Each row is a point. Examples show where two turns around zero, p and q, send a point. Write where each new point lands after one turn and then the other. Backwards means that the second turn is done in reverse. Each puzzle has new turns, and all numbers are rounded.

Turn p:
[ 0.42  0.09 -0.64] -> [0.37 0.44 0.51]
[-0.54 -0.09  0.17] -> [ 0.05 -0.20 -0.54]
[0.12 0.21 0.02] -> [-0.15  0.17  0.07]
[-0.01 -0.21  0.44] -> [-0.26 -0.41 -0.06]
Turn q:
[ 0.27 -0.04  0.03] -> [-0.14  0.17  0.17]
[-0.36 -0.02 -0.11] -> [ 0.15 -0.30 -0.17]
[-0.18 -0.03  0.55] -> [-0.17  0.20 -0.52]
[ 0.14  0.03 -0.49] -> [ 0.16 -0.19  0.45]
[-0.47 -0.40 -0.13] -> [-0.14 -0.57 -0.23]
[0.61 0.46 0.15] -> [0.13 0.70 0.31]
Where do these land?
p, then q: [-0.29 -0.24  0.23] -> [-0.19 -0.34  0.21]
p, then q: [-0.03  0.49 -0.34] -> [0.52 0.29 0.05]
p, then q: [ 0.14 -0.39  0.43] -> [-0.45 -0.33 -0.21]
p, then q backwards: [-0.07 -0.03  0.22] -> [-0.11 -0.20  0.04]
q, then p: [ 0.45 -0.13 -0.70] -> [-0.57 -0.61 -0.13]
p, then q: [-0.20  0.30  0.15] -> [ 0.32 -0.22  0.04]

Turn p:
[-0.46  0.34 -0.02 -0.59] -> [ 0.11  0.46 -0.65  0.15]
[-0.17 -0.60  0.24  0.75] -> [-0.17 -0.92  0.26  0.27]
[ 0.24 -0.45  0.18  0.01] -> [ 0.28 -0.19  0.37  0.20]
[-0.08 -0.08  0.13  0.40] -> [-0.12 -0.41  0.02 -0.05]
[ 0.24  0.14 -0.46 -0.24] -> [-0.18  0.52  0.19 -0.06]
[ 0.07  0.39 -0.14 -0.18] -> [-0.05  0.35 -0.14 -0.26]
[ 0.16  0.24  0.07 -0.16] -> [ 0.15  0.19 -0.05 -0.23]
Turn q:
[ 0.40  0.14 -0.19 -0.24] -> [-0.20  0.05  0.48  0.03]
[-0.28  0.38 -0.06  0.14] -> [-0.14  0.03 -0.25  0.40]
[-0.31 -0.66 -0.34  0.64] -> [-0.18  0.30 -0.71 -0.66]
[ 0.13 -0.13 -0.04 -0.33] -> [-0.03 -0.22  0.27 -0.15]
[ 0.29  0.54  0.27 -0.06] -> [0.18 0.16 0.35 0.52]
[-0.23 -0.28  0.36 -0.15] -> [ 0.38 -0.31 -0.14 -0.15]
Where do these land?
q, then p backwards: [-0.18  0.11  0.02 -0.50] -> [-0.08 -0.34  0.16  0.38]
p, then q: [ 0.35 -0.56  0.12  0.48] -> [ 0.72 -0.02 -0.10 -0.39]
q, then p backwards: [-0.38  0.27 -0.22  0.01] -> [-0.48 -0.08 -0.13  0.11]
p, then q: [ 0.46  0.19 -0.13  0.46] -> [ 0.36 -0.59  0.07  0.02]
p, then q: [-0.19  0.20 -0.38 -0.24] -> [-0.28  0.00 -0.20  0.40]
p, then q: [-0.06 -0.20  0.59 -0.21] -> [-0.05  0.41  0.36 -0.37]
